Rows are points. Any point is a mix of the corners, with weights that add up to 1. It lies inside the corners' shape when no weight is negative. Is each point inside? If not, which corners have a negative weight?
(in the rows, 128 means zero)

Corners:
(1): [166 196]
(2): [86 77]
(3): [111 161]
Points:
[136 184] => outside (2)
[160 213] => outside (2)
[ 99 147] => outside (1)
[106 139] => inside

Corners:
(1): [110 107  91 128 112 107]
(2): [112  99 130 122 144 133]
(3): [102 159 111 120 130 152]
(4): [136 141 150 152 114 122]
(5): [129 131 169 115 115 114]
(6): [249 143  89 131 139 128]
(7): [108 141 128 127 150 105]
Points:
[119 112 130 116 147 135] => outside (1, 4)
[114 135 100 131 137 123] => outside (5)
[164 125 106 134 130 129] => outside (5, 7)
[144 126 126 128 119 123] => outside (7)

Corners:
(1): [ 97  88  61 120 102  74   7 123 112 126  68 117]
(2): [117 172 114 132 128 180  43  72 135  68  90 168]
(3): [106  47 112 193  64  98  90 117  93 143  79 171]
(4): [150 158  89 151 173 112 130  78  41 184 105 225]
(5): [ 47 116 162 181 140 171 141 105  60 152  67 127]
(6): [170  48  44 198 133  77 112 191 157  80 139 110]
(7): [ 56 180 120 139  78  47 138  80  72  93 142 115]
(8): [ 33  52 165 115 169 116  67 187 142  86 190 104]
(9): [141 177 146 185 188 107 153  64 173 126 104 112]
(10): [143 152 165 115 116 143 118 162  98 106 166  77]
(11): [142 178  88 102  53  98 108 117 124  81  62 179]
(12): [160  58  85 101 171  53  95 114 178  62 145  55]
(13): [ 67 180 107 113 143 169 143  96 185 100 203 129]
Points:
[ 91 159 119 122 138  90  81  63  84 129  58 161] => outside (3, 6, 10, 13)
[109  93  93 139 113  87 109 154 117 103 139 122] => outside (2, 9)
[ 81 140 126 142 143 113 117 105 107 112 134 110] => outside (3, 11)
[111 125  99 128 109  95  89 116 117 104 101 128] => inside
[ 83 117 132 120 120  74 128 148 136  86 158  61] => outside (2, 3, 4)
[ 97 103  84 183 116  99  55 117  89 128  73 155] => outside (10, 11, 12, 13)
[120 114  91 142 118  99  89 130 131 102 109 129] => inside

Corners:
(1): [171 165 132 154 179 118  99  90 126  88 115 129  66 172  78  92 156 132
 151 158]
(2): [120 146  96 105 186 102 177 141 147 120 237 197 107 121  98  98 133 142
 198 139]
(3): [179 182 118 132 144 105 113 163  38 136 121 153  91 111 171 123 103 144
  73  87]
(4): [155 114 175 162 106 136 110 191 157 179 137 140 116  41 114 103 120 135
 143  88]
(5): [249  81 136 121 144 102 193 133  77 119 142 115 130 155  93 127 153 153
 147  82]
(6): [130 138 105 139 145  78  92  99 123 137 126  95 139 125  99  99  85 109
 120 115]
(7): [178 144 102 161 124 181 115 195 112 116 153 110  74 110 184 118 122  81
 118  85]
(8): [ 93  76 140  98 131  72  98  98  73  90 127  86  82 106 129 110 121 154
 134 135]
(9): [180 170 164  97 144  92 145 196  79  92 117 144 110  91 179 109 148 124
 141  68]
(10): [108 133 128 114 206 156 103 128 115  90 148  91  82 114  73 120 143 105
  71 142]
(11): [125 153 119 184  87  86 205 164 135 141 169 107 100 163 101 129  66 122
 109 119]
(12): [169 218 158 155 150 218  91 111 161 138 168 178  94  71 202 136 132  74
 138 107]
(13): [178 150 144 138  96  96 136 121 160 156 148  85 183 169 128 133 132 186
 170 190]
(14): [131 159 117 149 143 148 129 135 154 127 145 127  99  94 157  85  84 162
 118  67]
(15): [157 135 119 145 143  82 131 145  66  68 145 154 124  96  80 123  79 167
 138 129]
(16): [192 132 107  60 130 136 125 174 106 158  77 122  93 141  92 114  83  93
 133 131]
(17): [213 122 116 148  90 146 132  83 154 121 158 108  54  20 205 116 184 109
 128 101]
(18): [177 173 123  65  94  98 165 138 102 109 154 142 146 195  68 164 212 180
 214 138]
(19): [117  58  96 130 179 148 169 184 166 155  80 135 135 122  91 117 129 125
 131 118]
(20): [ 97 144 119 107 160 105 108  96 141  84 163 200 123 189  32  54 113 108
  89 163]
(21): [167 175  98 155 158 177 158 120  42 122 130 103  84  88 151  61  93 129
 109 118]
Points:
[160 138 125 135 131 119 129 136 114 126 125 121 111 119 124 110 116 134
 132 117] => outside (2, 10)
[168 135 114 123 131 118 149 145 104 127 134 126 113 127 136 115 115 133
 131 111] => outside (1, 4, 10)
[163 142 127 118 145 123 126 136 111 112 138 135 104 116 125 109 138 131
 139 117] => outside (11)
[149 121 111 133 133 111 144 131 116 122 146 114 103 128 104 108 117 143
 129 123] => outside (9, 12)
[161 135 122 117 138 131 130 141 113 123 143 133 106  94 137 110 130 127
 127 109] => outside (1, 11)

Corners:
(1): [ 99 214 146  86 139 104 142 129 159 191 188 131 163 179 141  74  77 112
 225 167]
(2): [131  72 209 167 101 177 198 167 123 153  32 132 171  79 147 149 205 115
 124 112]
(3): [139 112  90 135 116  23 120 151  80  63 150  87 112 159 171 191 126  67
 140 163]
(4): [114 105  45  73 184 151 174  39 143 168  76 149  78 196 181  71  66 175
 180 105]
(5): [159 116 150 210 190 160 164  93  56 196  61 188  74 143  40 119 118 161
  77 124]
(6): [157 173 164  77 123 101 164 172 187  55 116 101 106 106 186 173 216  80
 125 109]
(7): [ 89 186 160 161 149 165  85  99 182  87  78  75 130 203 110 126  99 119
 173  63]
(8): [177 111 113  60 110 141  48 185 203  89 168  73  68  87  85 102 185 129
 231 176]
(9): [110  86  85 158 129  89  72 166 115  89 154 156 164  88 171 150 190 198
 119 123]
(10): [147  80  75  48 158  78  96 137 177 168  75 166  55 135 114 160 139 178
 173  74]
(11): [228  74 185 175  69 133 100 184 169  96  27 107  76 204 107 177 170 209
  64 115]
(12): [132 100 191  96  89 154  82 170  96 154 155 154 163  60 136  82 117 201
 192 106]
(13): [223 119 118 208 204 127 219  60 159  88  70 188 170 137  69 180 124  49
 182  67]
(14): [103  93 159 157 154  39 158 145 140  94 177  60 120 175  82 151 135 177
 182 173]
(15): [123 134  98 191 101 125 220 127 123 108 168 153 153 108 119 209 101  98
 127  48]
(16): [191 206  72 177 187 167 201  96 147 123 106  76 166  64 193 155 203  83
 249  48]
(17): [184  88 161  83 102 151  56 155 180 202 145  70  90 153 139  70 111 153
  81  89]
(18): [115 140 153  83 108  69 138 214 174 111  55  84 104 127 126  99 115 167
 130 144]
(19): [ 85 144 177  58 104 171 101  75 190 168  38 138 109  86  49 121 174 186
 117 117]
(20): [126 110  59  87 205 149 194  82  93 101  83 154 178 180 137 156 101 161
 193  88]
(21): [185 175  82 197  88  45 147 180  95  98 178 141 137 168 132  93 160 100
 187  59]
Points:
[145  92 191 108  93 102 127 160 139 159 105 137 115 151  37 125 105 152
 126 144] => outside (4, 6, 7, 9, 16)
[144 104 143 118 150 118 150 130 126 150  80 143 133 125 146 132 153 159
 137 129] => outside (7, 8, 15, 21)
[166 152 114 123 107 105 128 165 165  85 106 104 137 117 160 168 177  95
 152  95] => outside (4, 5, 12, 14)
[138 132 117 145 140  91 144 124 121 116 120 129 125 153 126 146 119 135
 143 107] => outside (2, 8)
[134  96 112  71 116 156 105 139 183 106  68  93 106  95 176 156 169 164
 138  84] => outside (1, 5, 13, 14, 21)
[167 132 106 167 142 123 155 130 113 124 116 142 141 149 169 143 137 121
 146  72] => outside (8, 14, 18, 19)
[125 131 149 129 138 145 148 121 150 118 107 105 136 131 133 138 132 132
 148 125] => outside (10, 21)
[156 119 134 130 132 129 122 140 145 121 128 121 123 125 107 139 154 128
 167 116] => outside (4, 18)

Corners:
(1): [159 149  96  68 121 124 157 147 123  98  90  48  82  85 108 175 143  96
 136  99]
(2): [ 92 116 114  54 169 195  97 126  99 180  97  68 146 109 153 188 152 117
  62 112]
(3): [114 122 154 166 186  75 142 181  96 117 100  95 174 153 178  98  74 147
 177 181]
(4): [ 74 159 183  88 182 163 171 160 114  57 177  66 179 105 103 164 168 152
  91  78]
(5): [153 142  97  86 177  97 126 103 133 149 124 154 171 104  86  73  74 105
 103  94]
(6): [147 230  65 130  85 102 127 178 230 195  84 166 104 174 145 172 131 152
 143 116]
(7): [209 195 133 192 120 161 146 108 103 138  64  99 168 121 110 121  75  77
  75  91]
(8): [ 49 183 118 151 119 207  89 181 176 213 153 120 169 126 130 122 140 162
 195 190]
(9): [165  91 155 133 128  98 150 147 207  62  88 114 105 101  84 140  91  52
  56 197]
(10): [187  70 168 187 133  34 182 106  58  73 144 139 130 184 134  96 102 145
 110  57]
(11): [159 200 134 209 130  81  86 114 102 159 139 100  90 113 142  93  41 177
 143 200]
(12): [ 96 142 117 191 114 106 166 138 142 112 156  42  88  85 146 127 101 142
 129 144]
(13): [230 145 156  88 159  94 165  61 127  75  59 101  59 135 100 163 106 111
  79  97]
(14): [ 96 166 117 134 101 110 124 106 175 174  83 166 163 116  90 166  83 198
 126  66]
(15): [128 184 147 101  78 229 158 167 162 125  99 106  88 122 187 183  70 140
  90 157]
(16): [ 65 211 165 122  83 240  89 148 197 209 139 155 101 107 134 165  94  82
 101 111]
(17): [247 190  80 158  76  95 139  41 139   7  12  99  36  70 173 121  37 168
 135 112]
(18): [208  86 149 155 178  53  81 103 118 133 132  95 173 123 123 145  50 100
 130 195]
(19): [134  70 143 151 217 122 135 187 114 104 166  65 135  99 114 168 113 116
 139 183]
(20): [127  49 203 122 170  92  53 171 107 205 167  95 240 180 109  69 129 202
 179  80]
(21): [180 149 135  81 183 124 126 152 137 149 102 130 172  79 170 182 188 104
  48 135]
Points:
[130 128 135 132 137 128 134 146 140 127 123 105 146 118 129 138 112 124
 116 126] => outside (11, 13)
[138 142 133 136 134 111 135 126 135 132 113 123 140 124 119 139  98 146
 117 106] => inside
[128 150 161 147 145 167 105 144 126 142 126  81 141 114 162 139  95 143
 134 166] => outside (1, 5, 6, 9, 10, 14)
[150 147 125 120 131 128 117 121 145 151 103 129 134 117 119 145  93 128
 110 118] => outside (3, 4, 12)
[136 130 146 118 140 141 133 130 135 124 119 100 141 111 117 148 115 125
 103 105] => outside (3, 6, 11)
[148 119 140 123 166 104 125 141 108 150 139  88 155 122 126 143 125 146
 109 111] => outside (3, 8, 9, 16, 17)
[140 115 147 133 173 122 111 136 102 170 134 103 171 128 134 127  99 145
 120 145] => outside (1, 4, 6, 9, 16, 17)
